Each point is reached from the start by the listed moves, each made 0, 1 or 2 times, or once backwards (-1), plus a little noise. Say if it took an odd or an even number of moves. Then give how often each move was made.

Moves:
(1): [ 11 -22  -5  -8]
(2): [26 11 -4  9]
(3): [10  0 38 -9]
Start: [ -3  24 -18 -18]
Points:
[ 60  24 -29  -9] -> odd (1, 2, 0)
[-30  14 -11 -26] -> odd (0, -1, 0)
[ 11  59 -19   1] -> even (-1, 1, 0)
[ 50 -10 -30 -24] -> odd (2, 1, 0)

Moves:
(1): [-4  1 -5 -5 -1 -6  5 -8 -6 11 -8]
(2): [-9  0  8  1 -2  0 -9  6 -3 -7 -2]
(3): [-3  3 -2 -4  3 -7 -3  3  4 -6  7]
(4): [-1 -1  3  5 -6  3 -2  0  1 15 -1]
(5): [ 18   5  12   9  -4  -4 -16  -4   9  12 -13]
(6): [ 7  0 -2 -4 -5 -1 -2  2 -8 14 -6]
(7): [  4 -10  10  -7   6  -8   3   2  -8  12   2]
(8): [  1 -17  -7  -9  -1  -6   2  -1   8   5 -10]
Start: [ -9   9   3 -15   2   3 -10   0   8  -1   2]
Points:
[ 15  26  60  16   1  -4 -56   9  26   5   5] -> odd (-1, 1, 1, 1, 2, -1, 1, -1)
[-12  13 -29 -22   0  19  14  -5  -3 -13   5] -> even (0, -1, -1, -1, -1, 1, -1, 0)
[ -3  -2 -32 -30  -6  14   5   7   9   3   3] -> odd (-1, -1, 0, 0, -1, 2, -1, 1)
[  9  -6 -28 -35  -1 -22 -12 -19  42   8 -31] -> even (1, -1, 1, -1, 1, 0, -1, 2)

Moves:
(1): [-4 -8  1  6 -2 -2  6  3 -3  1  6 -1  0  7]
(2): [ 5  0 -1 -1  2 17  5  3 -8 -4 -1  1 -2 -8]
(3): [  2  -7  -9   4  -2   5  -4  -3   6 -14   6  -3   4   3]
(4): [-11  -8   8  -3   4   4   0  -3  -1   2   1   7   0  -3]
(5): [ 5 -4  3 -2 -3 -4 -4  4 -4  1 -5 -2  5 -3]
(6): [-13   8   9  -9   1   4  -4  -6 -14   1  -6  -1   0  11]
(7): [-7  7 -7 -3  4 -1 -5 -1 -8 -1  1  0 -2 -2]
(8): [-8  1 -4 -4  2  3  2  2  8  3 -2  2  6 -4]
(9): [-1  7  0  6  5  0 -1 -5  1 -2 -8 10 -5  3]
(10): [-1  6  2  2 -4  1 -2 -4 -4 -4 -3  0 -1 -4]
(11): [-4 -5  0  2  8  9 -8 -3 12  1 -3 -9  8  2]
Start: [ 3 -2  6  7 -8  1  4  1  6  1  1 -3 -1 -3]
Points:
[-10  -8  -6  -1  -7  18  13  12  -7   2  12 -11   6 -13] -> odd (1, 1, 0, 0, 0, 0, 1, 1, -1, 0, 0)
[-14 -22  -4  20  13  -3   6   6  60  28   8 -16  13   6] -> odd (1, -1, -1, 0, -1, -1, 0, 1, 0, -1, 2)
[-18 -19  23   7  -1  33  21   3  14  17   5  -8   8 -13] -> even (1, 1, -1, 1, -1, 0, -1, 1, -1, 1, 1)
[-41   0  -3  24  15  26 -15 -23  12 -14 -14  -7  11  25] -> odd (2, 0, 1, 0, 0, 1, 1, 1, 2, 1, 2)
[-36 -31 -16   6  18  27   2  -3  51  -1  16   7  17 -17] -> even (0, 0, 1, 2, -1, -1, 1, 2, 0, -1, 1)
[-30   1   6   5   2  28   2 -20 -41 -30  11  16 -17  31] -> odd (1, 1, 2, 1, -1, 2, 1, -1, 1, -1, -1)
